Each row is a point. To make a cloud, some directions were put in groups of two or more. Within a group, all points are equally far from the middle, so they leave a hole (a ring in 2 directions, a hollow ball in 3). The other directions are filled evenly. Then the cloud was stretched, turned, moved and blurred a little. How many holes are there, and how many directions does each take, smallest first?
In the rows, 128 means zero.

Cloud (20 x 3)
[[130 111  95]
 [135  98 198]
 [112  91 168]
 [ 94  88 133]
 [ 92 168 154]
 [ 99 190 151]
 [183 135 117]
 [ 63 116 137]
 [128 156  94]
 [124  75  89]
 [136  97 123]
 [142 141 161]
 [103 152  80]
 [ 72 151 152]
 [180 126 114]
 [131 168 120]
 [114 168 107]
 [ 94 152  94]
 [149  98 179]
 [101 133 162]]
Holes: 0

Cloud (28 x 4)
[[119 141 135 134]
 [119 116 157 140]
 [126  97 133 130]
 [136 120  91 134]
 [119 181 122 137]
 [ 92 150 185  88]
 [178 111  68 120]
 [ 92 117 174 107]
 [124  91 105  85]
 [122 178 159 107]
 [ 62 135 102  94]
 [116 197 122 139]
 [110 155  95 125]
 [ 70 131 103 160]
 [125 161  84 144]
 [128  80  96 149]
 [156  67 100 159]
 [162  77 100 170]
 [100 186  84 128]
 [124 109  74 184]
 [107  94  89 100]
 [197 113 139 151]
 [151  76 151 107]
 [143  91 114 105]
 [ 90  85  92 102]
 [128 192 141 104]
 [171 108 156 115]
 [ 85 132 120 172]]
Holes: 0

Cloud (83 x 8)
[[154  81 131  83  97 155 111 181]
 [149 142  61 138 112 122 156 124]
 [ 85  63 118 143 165 158 102 154]
 [105 132  57 116 119  90 139 110]
 [120  73 198 143 113 130 122 161]
 [ 72 102 158  79 153 128  73 179]
 [ 96  93 149  98 126 109 168 135]
 [101 100  86 135  89 112 178 145]
 [ 98 100 154 100 131 140  78  91]
 [143 163 137 116 175 137 131 106]
 [123 107 109  88  60 101  94 166]
 [108 136  57 108 128 154 100 120]
 [ 94 136  78 102 137  69 146 134]
 [ 79 127 178 127 155 144 123 121]
 [ 70 145 135 128 143  89 142 108]
 [141  70 117 132  77 148 117 113]
 [116 128  70  69  99 147  96 137]
 [105 165 101 148 139 102 178 128]
 [183 149 169 149 140 126 114 163]
 [128 133 128 118  99  64 132  88]
 [145 145 101  83 135 164 150 147]
 [ 68  93 135 129 167 127 107 105]
 [ 94  82 117 168 122 160 106 186]
 [160  98 114 177 145 148 132 139]
 [103  91 124 133 167 159 159 140]
 [146 143 131  95  81 110 158 113]
 [135  80  92 122 125 166  73 204]
 [100 110  68 136 118 133  82 181]
 [ 84  68 101  87 108 158 106 182]
 [143  85 107 145 160 146  85 204]
 [114 179 128 133 149  80 121 180]
 [110 118 110  55  85 124 134 155]
 [129 131 146 113  81  91  69 152]
 [ 81 140 156 136 132 157  77 165]
 [151  92 136 110  78 110  88 195]
 [104 140  81 118 123 133 181 119]
 [155 101 170 163 125 160  81 128]
 [130 140 171  95 142  77  80 132]
 [135 118  76 144 134  85 103 175]
 [128 110 139 164 144 163 136 211]
 [ 91 160  74 126 138 164 119 149]
 [139 158  99 153 111 103 156  99]
 [158 110 200 138 115 132 124 168]
 [136  83 130 144  81  81 122 111]
 [127 127  86 159 153  76 148 150]
 [167 103 184 117  99 123 131 150]
 [160 173 119  89 139 152 138 163]
 [132 128 162 104 145 207 109 161]
 [140 178 111  79 117 127  77 155]
 [ 59  98 132 103 168 109 112 126]
 [ 96 106 178  88 134 142 133 118]
 [102  78 109 152 134 176 144 168]
 [ 96  99 116  62  84 146  93 134]
 [ 70 106 156  95 106 115 156 161]
 [156 102 185 135  94 170 111 173]
 [142 124 153  87 118 194 126 157]
 [173 113 112 121  84 142  85 118]
 [117 123 114 102  86  58 120 114]
 [129 161 114  97 164 153 133 212]
 [ 81 136  81  95 173 123  82 163]
 [148 184  96  92 117 143 116 135]
 [105 102 165  80 169 132  89 200]
 [145 128  74 146 162 101 112 108]
 [113  97 131 181 173 142  89 165]
 [179 137 169 105 134 135 113 187]
 [155 137 168 113 182 167  87 201]
 [135 138  77 129 172  87 134 157]
 [108 188  83 111 146 147 116 176]
 [190 153 111 110 102 131 128 148]
 [155 122  65 106  96 126 147 134]
 [133 114 167 131 129 197  90 214]
 [132  94 142 109  80  96  66 136]
 [133  99 131 163 120 127 179 135]
 [102 146 140  80  90  91 132 111]
 [114 163 132 104 101 122 131  95]
 [118 120 106 159 131 179  72 182]
 [116  84 150 152 148  87 135 178]
 [145 146 134 163 186 122 126 188]
 [ 93  83 141  75  76 152 114 137]
 [133 164 129  86 115 115 134  97]
 [ 88 165  94  96 129 142  91 200]
 [118 140 102  70  96  76 115 144]
 [137 136 101 161 156  97 148 188]]
Holes: 2 (4, 4)

Cloud (103 x 9)
[[122 116 127 168  69 162 116 126 143]
 [144 144 169 162 120 118 105 107 119]
 [ 99 165 132 151  85 199 148 147 177]
 [146 156 113 164  53 124 106 179 124]
 [ 95  97 110 117 143  59 149 130 101]
 [110 169 130 131 167 131 132 151  65]
 [ 66 140  94 103 115 142 148  73 118]
 [138 162 152 158 140 103  95 121 119]
 [111 122 145 138 159 188 146 144 105]
 [124 129 135 123 199 163 140 138  95]
 [ 64 154 116 117  74 122 140 162 138]
 [141  70 134 131  98 163 151 166 106]
 [120 120  69 108 120 156 136 184 158]
 [135  89 133 105  85  70 154 149 194]
 [100  50 104 112 193  95 118 144 129]
 [ 70 118 151 111  85  93 178  60 127]
 [ 92 108 133 108 104  93 168  68 122]
 [165  97  78 135 130 127 155 142 142]
 [122 164 138 151 145 167 142 181 149]
 [124 116 114 133 173 165 129 162 120]
 [134 116 154 111  79  87 123 108 127]
 [131  45 111 109 172 126 172 107  83]
 [ 98 148 112 183  87 141 165 141 109]
 [ 89 154 176 157 145 109 161 143 120]
 [ 79 114 157  92 137 160 181 142  77]
 [110 143 101  94 141 153  92 158 166]
 [ 61 153 160 152 110 162 138 123 113]
 [126  76 113 180  84 125 123 177  99]
 [111  64 107 158 107 178 175 120 113]
 [115 128 129 141 149 132 152 144  48]
 [ 93  95 116 101 116 158 187 137 158]
 [126 161 142 143 133 214 160 115  92]
 [105 140 151 144  92 115 141 207 158]
 [114 117 133 120 181 191 114 101 109]
 [125 146 116 145 122 108 152 109 207]
 [121 129  85  79 119 169 128 141 125]
 [120 148 144 194 118 151 159 146  69]
 [ 99 164 146 201  72 157 137 149 115]
 [121 151 169 150 128 102 146 140 138]
 [100  80 133 164 121 101 151 160  69]
 [150 134  98 125 159 176 126 181 147]
 [124 166 112 124 145 200 163 202 154]
 [125  95 133 115  70 167 187 128 124]
 [129  79 110 166 111 116 145 160  97]
 [113  82  99 125 178  68 132 123 112]
 [113  54  60 140 140 133 114 130 107]
 [154  89 103 129 159 166 185 135 129]
 [113 126 111 136 152 172  98 157 159]
 [151 160 139 165 104 104 154 100 110]
 [156 129 106 136 107  70 170 133 149]
 [105  61 170 139 147 108 166 147 140]
 [148 154 109 160 141 127  87 178 178]
 [ 81 141 127 152 146 163  84 158 130]
 [ 89 102 120 109 178 118 142 172  93]
 [ 73 180  88 122 153 116 147  91 152]
 [124 162  87  89  85 170 151 185 117]
 [116 138 143 158 144 149 138  93 165]
 [145  97  90 129  69 142 122 128 142]
 [ 86 186  99 124 121 177  99 150 173]
 [141 117 139 146  97 110 122 217 144]
 [116 189 125 121 147  94  97 134 116]
 [ 89 101 132 107 159 152 170 122  79]
 [ 84 136  88  94 150 126 154  87  70]
 [137 113  62 103  63 101 139 167 123]
 [117 105  88 119 147  84 136 148 176]
 [113 167 130 171 105 221 158 150 106]
 [148 122  94 152 144 170  91 135  93]
 [ 56 141 149 130  95 154 143 110  91]
 [ 88  99 131 120 131 188 176 157 104]
 [153 100  91 165 181 102 125 129 131]
 [123 121 116 184  79  78 108 134 150]
 [ 75  95 141 136 136 200 209 126  89]
 [123 164 134 163  68 124 180 168 117]
 [108 168  95 145 160 195 117 163  89]
 [ 87 147 178 135 118 173 141 104 110]
 [134 103 162 129 127  81 127 168 130]
 [ 58  87  92 120 153 176 173 120  53]
 [136 160 119 160  98 108  86 185 133]
 [ 86 105 125 181 126 115 156 155 123]
 [105 121 128 138 100 153 141 188  88]
 [ 79 171 152 171 143 139 129 153 128]
 [ 58 135 172 130 107 173 150 121 133]
 [101 124 137 138  42 171 140 131 141]
 [141 107 167 117 124 151 143 119  94]
 [111 146 131 121  97 191 189 171 165]
 [ 76 151 156 119 149 142 181  75 138]
 [112 152  92  94 132 128 154 170 140]
 [122  87 100 159 189  71  81 128 139]
 [141 161 103 138 131 150 175 173 184]
 [ 87 140  92 139 153 209 156 155 119]
 [108 138 114 124  61 116 155 163  98]
 [ 72 161  95 165  87  90 140 137 159]
 [ 97 137  82 140 110 166 114 161 201]
 [ 83 128 173 112  70 126 164 142  91]
 [108  84 135  61 103 105 143 138 156]
 [103 116 108 177 132 199 161 117 112]
 [ 86 140 147 157 183 171 163 186 107]
 [126 158 148 174 146 193 126 137 125]
 [ 83 128 120 144 128 167 133 136 124]
 [151 158  85 147 114 152  94 183 182]
 [ 94  75 121  98 125 124 153 135  97]
 [112 151  88 141 140 129 186 116  95]
 [ 82 158 134 202  65 145 179 137  87]]
Holes: 0

Cloud (101 x 9)
[[128 128 173 145 181 120  60 148 111]
 [138 152 155 113 145 136 163 130  97]
 [155 106 179 173 179 166 147 108 133]
 [179 121 170 140 156 152  88 195  94]
 [127 154 129 158 193 123 128 126 151]
 [125 154 126 116 152 131 148  57 167]
 [106 134 173 154 133 123 138 118 122]
 [164  93 117 131  91 121  98 174  85]
 [159 146  87 114 121 101  84  92 115]
 [100 145 144 161  90 219 104 160 113]
 [147  98 150 121 150 114  40 128  99]
 [152 118 152 140  87 146 118 174  68]
 [ 89 149  77 160 182 181  99 100  90]
 [169 130  89 106 101 133 128 125  90]
 [172 126 134 123 143 111  92  75  92]
 [149 109  93 171 159 105 114 113  99]
 [ 82 172 157 169 184 178 138 138  82]
 [ 78 162 121 174 107 186 139 119 176]
 [ 77 168  77 169 145 152 125  96  95]
 [136 133 150 108  80 143 119 185 104]
 [ 83 117 107 176  99 165 145 125 141]
 [ 80 164 106 121 132 165 114  56 118]
 [160 118  85 137 136 135 149 116  95]
 [138 135 111 158  94 114  91 142 137]
 [105 106 176 126 144 164 113 127 139]
 [133  81 144 130 192 132  71 126 127]
 [116 120  98  96  74 126 149 125 126]
 [153 143  79  98 144 130  95 119 149]
 [ 57 153 141 123 139 164 113  86 134]
 [ 80 148 108 160 161 206 147  65 138]
 [119 152 100 136  93 170 175 110 134]
 [158 155 105 140 175 192  99 136 101]
 [121 135 159 122  75 115 110 106 110]
 [104 133 175 115 166 133 124 166  85]
 [126 167  95 119 111 134  73 132  85]
 [ 83 151 104 134  56 140 111 105 157]
 [122 109 166 136 169 172 157 136 103]
 [158 139 141 160 106 143  68 101 122]
 [132 145 107 118  58 157  90  93 177]
 [115 131  72 145  75 116 119 118 112]
 [126  86 131  92 176 129  88  90 131]
 [120  94 166 135 189 137 134 111 118]
 [ 59 169 149 191 168 200 126 131 102]
 [118 129  75 144  63 136 108 121 134]
 [166 115 173 167 131 187 109 153  77]
 [103 180 111 115  70 138 118 133 102]
 [ 94 140 155 160  97 191  78 169  87]
 [ 83 133 107 116 140 178 108  81  89]
 [113 174 133 159 159 191 149 159 149]
 [132 131  84  85 135 111 143  63 154]
 [168 107 160 156 198 146  72 156  64]
 [125 101 116 122 153 150  45 129  83]
 [192 133 165 109 125 148  64 129  77]
 [110 115 128 128 215 131  83  86  77]
 [130 111 123 131  59 182 112 144 126]
 [108 157 176 154  97 217 123 169 105]
 [146 167 130 181 127 157  95 109 115]
 [136 126 110 112 185 191 156  92 120]
 [ 97 108 143 144 188 162 124 107  72]
 [128 103 167 128 116 130 136 120 151]
 [ 89 146  88  99 113 143  64  90 130]
 [122 128  96 172 182 156 144 156 134]
 [173 137  95  75 146 129 149  74 150]
 [103 132 167 182 189 218 130 124 115]
 [100  87 102 139  83 145  98 119  92]
 [136 129 172 139 212 105 113 129 108]
 [157 139  78 162 150 157 120 111 137]
 [179 121 106 137 138 126 103 171  74]
 [126 137 142 138  99 168 152 178 128]
 [116 151 107 103 103 105 149  96 129]
 [114 151 154 136 185 159  62 150 116]
 [187  97 122  95 147 119  97 126  63]
 [149 136 111 137  88 188 154 130 111]
 [ 87 139 103 106 144 110 115  63 150]
 [132 105 116 140  53 159 110 116 135]
 [113 144 126 130 170 143  45 139 100]
 [117 120 160 148  72 179  71 127 127]
 [ 97 162  89 129  99 159  72 145  95]
 [122 107 132  90 151 126 131 129  65]
 [179 129 137  99 125  98  68 149  69]
 [128  85 173 131 182 117 109 161 109]
 [ 97 126 125 148  95 184  99 186  84]
 [136 173 167 160 138 158 162 136  99]
 [130  96 139 159 220 169 116 131  76]
 [ 73 161 125 163 167 193 153 167 110]
 [165  97  98  98  70 130 113 113 113]
 [117 149 135 146 176 199 123 163 144]
 [137 116  94 133 207 118 151 114 141]
 [172 135 176  86 177 126 130 123 111]
 [182 147 118 131 157 112  90  90 103]
 [117 133 176 143 156 117 145 149  92]
 [145 101 157 174 162 148 154 143 119]
 [133 123 117 140  55 147 142 138 138]
 [161 144 155 125  98 121  56 116 112]
 [109 165  99 144  74 144 119 167 107]
 [130  85 113 139 221 157  98 106 116]
 [133 108 106  92  89  72  86 102 128]
 [ 89 174 130 157 119 174  90 143 155]
 [170  96 166  80 126 105 101 118 130]
 [150 132  77  70 146 128 141  86 135]
 [ 82 172 121 118 115 189 115  92  96]]
Holes: 2 (4, 4)

Cloud (101 x 9)
[[130  65 175 121 171 126 105 103 141]
 [177  83 156 123 143  99 154  65 142]
 [149 154 124 109 120 101 163  72 173]
 [172 101 188 179 144 133 167 131 172]
 [ 82 128 134  98 113 123 170  57 139]
 [ 75  95 139 127 123 119 212  88 141]
 [144 109 148 189 122 110 144 152 110]
 [148 114 128 161 168  79  83 121 144]
 [149 163 133 149 145  67 118 137  88]
 [173 103 172 134 179  74  82 102 165]
 [118 151 114 184 123 111 141 138 149]
 [206 159 166 110 172 106  74 142 148]
 [115 117 133 188  97 120 148 105 153]
 [150 105 178 141 171 114 176 101 189]
 [129 124 183 149 147 135 115  62 165]
 [123 115  99 116 163 101 126 161 131]
 [118  66 153 151 157  59 154 156 172]
 [ 94  77 137 118 107  89 199 129 173]
 [ 95 157 147 140 127 162 149  70 115]
 [131 120 121 114 154 120 153 133  84]
 [181 127 119 114 175 134 133  96  99]
 [108 139 147 154 168 128 132 165 107]
 [ 96 161  96 150 116  79 144 113 140]
 [ 87 108 145 151 120 153 205 117 144]
 [212  77 171 140 168  64 128 129 155]
 [185  81 153 131 195 128 147 113 116]
 [164 145 190 132 134  80  80 113 125]
 [183 141 109  96 145 157  98 113 134]
 [117  90 217 145 168 107 133 138 123]
 [147 111 123 130 161  45 118 153 138]
 [141 155 137 140 112 109  90 103  83]
 [ 96 127 117  91 149  87 137 148 165]
 [112 126 151 142 121  79 187  64 143]
 [121  82 145 140 110  76 174  76 144]
 [177  98 153  82 131 120 137 138 163]
 [208 121 160 105 123 112 128 114 147]
 [ 78  99 182 146 158  96 168 154 172]
 [143  82 165 112 146  58 132 167 139]
 [176 106 176 123 166 153  83 159 149]
 [113 118 161 165 174 133 148 168 121]
 [103 127 176 121 154  82 172 149 113]
 [100 179 115 132 119 138 144 151 130]
 [ 84 120 142 118  88 113 148 124 188]
 [103  67 165 158 148  91 182 159 191]
 [145 148 123  85 141 137 144 111  95]
 [130 112 165 166 128 162 127 131 192]
 [173 119 155 139 159  75  51 146 129]
 [129  70 157 129 130 118 117  80 119]
 [111 186 143 146 180 122 106  88 130]
 [172 142 198 125 146  88 133  94 128]
 [157 182 156 102 176  87 119 107  96]
 [154 149 144 107 136 139 148  82  87]
 [120 101 210 124 137 104 146 107 114]
 [116 138 131 158 148  86  79 112 154]
 [ 88 134 170 113 121 122 184  63 146]
 [125  94 157 127 142 141 194  75 168]
 [ 95 104 165 146 132 138 190  64 139]
 [140 146 170 168 160 160 121  82 126]
 [192 145 102 107 115 100 117 118 134]
 [164  92 156 128 140  44 144 148 124]
 [149 129 208 112 159 131 122 104 133]
 [146 139 149 121 122 106 146  79  77]
 [201 113 131 143 177 131  73 123 165]
 [197  83 176 111 152 122 121  77 146]
 [104 116 189 159 167 112 107 161 122]
 [130 100 187 123 178  99  98 165 121]
 [ 63 168 131 134 138  87 150 145 135]
 [119 133 152 143 152  73 185  75 143]
 [ 92  78 145 136 138  75 198  97 138]
 [112 185 114 136 130 133 116 145 171]
 [123 150 139 119 108  76 151  65 160]
 [148 175 161 112 196 121  94 130 107]
 [157 139  96 119 136 124 172 101 166]
 [103  81 150 186 129 121 188 151 168]
 [ 93 146 158 139 192 123 140 135 153]
 [164  45 168 128 115 102 153 153 155]
 [136 140 112 104 195 102 118 105 111]
 [ 97 136 115 145 105 156 133 126 172]
 [172 198 133 136 159 106 135 129 133]
 [161 107 156 142 160  90 178  85 173]
 [163 109 122 143 124 103 104  92 100]
 [151  95 159 111 143 109 147 130 211]
 [182  99 140 129 194 109 132 185 139]
 [194 124 149 105 184 141  63 123 157]
 [147 146 185 137 121 112 146  76 168]
 [156  84 133 127 119 136 181 106 187]
 [166  46 179 154 115 102 126 144 138]
 [176  80 168 141 150 168 133 142 131]
 [115 138 169  99 117 139 128 138 133]
 [179 136 145 121 142 128 179 136 129]
 [143 107 136 124 102 143 160  97 195]
 [112 154 133 124 129 122 193 150 132]
 [167 128 142 126 188 151 100 122  97]
 [167  70 134 162 168 121 128 158 182]
 [134 117  92 131 125 125 107 143 152]
 [181 102 166 109 143  87 118  81 174]
 [138 163 148 165 138  62 151 135 122]
 [104 167 147 131 122 136 117  88  82]
 [203  92 162 105 142 130 158 115 143]
 [ 92  88 127 152 136 130 205 132 160]
 [214  72 158 143 168 123 157 151 146]]
Holes: 3 (2, 3, 4)

Cloud (100 x 9)
[[147 109  86 106 120 124  88 110  81]
 [ 99 163 175  95 110 143 162  88 155]
 [173 109 128 140 117 127  96 163 147]
 [103 145  78 131 105 181 164 133 152]
 [123 171 188  99 102 111 114 118 159]
 [159  92 108 125 118 154 103 130 177]
 [ 95 128 119 183  75 108 145 164 174]
 [121 123  97 173  75 138 139 182  77]
 [135  90 139 138 158 136 142 109 177]
 [ 58 123 132  97 119  71 122  93 124]
 [168 137 134 127 150 135 124 169 100]
 [100 191 157  85 116  72 129  96 122]
 [105  89 124  64 131 117 128 101 121]
 [141  85 136 116 176 188 136 122 105]
 [141 145  72 175 132 101 139 140  73]
 [109 148 169 165 154 126  96 128 157]
 [124 173 139 213  72  94 151 164 127]
 [120 126  83  99 163 108 111  65 102]
 [110 143 140  61 139 172 121  91 160]
 [ 72 161 114 162 100 128 126  96 183]
 [108 143 142 120 127  80  55  83  94]
 [118 135 160 207 111 112 108 165 120]
 [154 172 131 113  94  96  73 129 147]
 [101 124 119 167 100 106 142 157  61]
 [158 124 138 122 139 129 163 131  86]
 [164 124 176 131 125 141 152 103 171]
 [138 113 135 209 117 159 108 120  93]
 [131  97 118 194 129  95 122 133 124]
 [148 105  88 117 113 112 136 141  86]
 [126 122 151 142 157 184 120  92 104]
 [151 105 130 190 115 174 116 188 173]
 [ 96 173  98 149 166 110 136 137 137]
 [128 128 147  59 150 101 103  62 188]
 [ 69 139 137 125 112 159  88 123  96]
 [153 121  89 201 115  98  94 163 132]
 [111 179 116 194  91  73  80 131 137]
 [ 98  78 114 147 142 129  81 133  92]
 [138 163 177 132  85 160 131 124 182]
 [101  99 176 134  98 157 113  92 155]
 [ 95  94 107 110 168 155 130  82 179]
 [118 117 187  92 140 119 110  94 103]
 [123 145 139 135 134 199 123  93 121]
 [143 198 183 157  93 111 109 129 136]
 [106 151 139 133 104 204 133 111 118]
 [125 131 177  94 117 159 154  72 124]
 [103 116 143 165  77  96 141  77 160]
 [144 140 117 126 122 214 141 122 153]
 [ 79 156 157 145  98  88  86  92 181]
 [128 171 128 148  78  83  96 165 117]
 [117 145 173 136 106 116 150 103  60]
 [ 95  98 166 168 117 193 140 118 119]
 [145 114  42 123 166 162 113 149 105]
 [129  96 111 176 139 165 163 112 125]
 [114 112 147  75 142  63 102  88 107]
 [136 117 139  59 140 137 116  79 186]
 [ 77 160 188 156  68  93 123  84 166]
 [ 92 107  83  96 121 137 156 113 169]
 [119 160 208 153 123 106 116  85 129]
 [106 157 117  53 140  82  87  55 127]
 [ 57 144 143 150 114 150  79 124 138]
 [126 162 159 149  81 186 132 120 176]
 [ 97 100 108 125 146 138 173 105 137]
 [121  88 102 159 127 127 155 111 151]
 [117 131  60 120 176 128  79 105 133]
 [ 88 208 150 152 100 110 135 116 124]
 [104 118 151 197  99 124 114  93  92]
 [112 155  60 165  83 111 108 127 110]
 [146 150  94 128 141 130 150 142 192]
 [143 152 164 135 156 133  87  88  94]
 [127 119 134 110  90 193 133 166 154]
 [142 163 117  97  90 136  86 118 134]
 [105 109 138 132 152 181 174 121 101]
 [ 93 168  89 127 124 175 124 153  99]
 [ 88 152 128  98  70  70 108  88 171]
 [119  89  82 149 119 165  82 177  95]
 [131  67 113 184 114 163 113 160 143]
 [ 63 117  92  82 153 104 109  81 154]
 [ 89 132 121 137 130 140  60 103 151]
 [117 152 142 132  72 148  87 129 168]
 [116 135 158 142  89 205 142 109 154]
 [116 153  58 145 161 119 111 160 173]
 [134 187 155 157  68 161 124 139 153]
 [ 61 140 117  94 123 102 155 104 164]
 [140  89 101 139 139 154 153 109 174]
 [ 84 110 150 124 136  73  94  83 158]
 [148 149 134 201  54 177 136 168 110]
 [165 162  89 166 130 165 120 108 150]
 [133 156 113 218 100 100  82 152 117]
 [ 85 156 160 182 108  64 100 105 125]
 [ 73 160 154 166 130 133 129  88 153]
 [ 95 130 160  90 147 123  85 142 175]
 [ 59 123  84 152  95 149 106 119 159]
 [112 101 145 155 147 166 104  84 129]
 [113 131  79  87 175 134  92 120  85]
 [162  99  81 113 148 156 119 166  91]
 [129 150 164  58 117 118 107  83 175]
 [155 109 109 124 111 129  84 121  72]
 [117  88 147 112 168 165  90 100 113]
 [106 142 130 140 147 131  67 150 185]
 [112 179 170 190 101 132 131 155 160]]
Holes: 2 (4, 4)
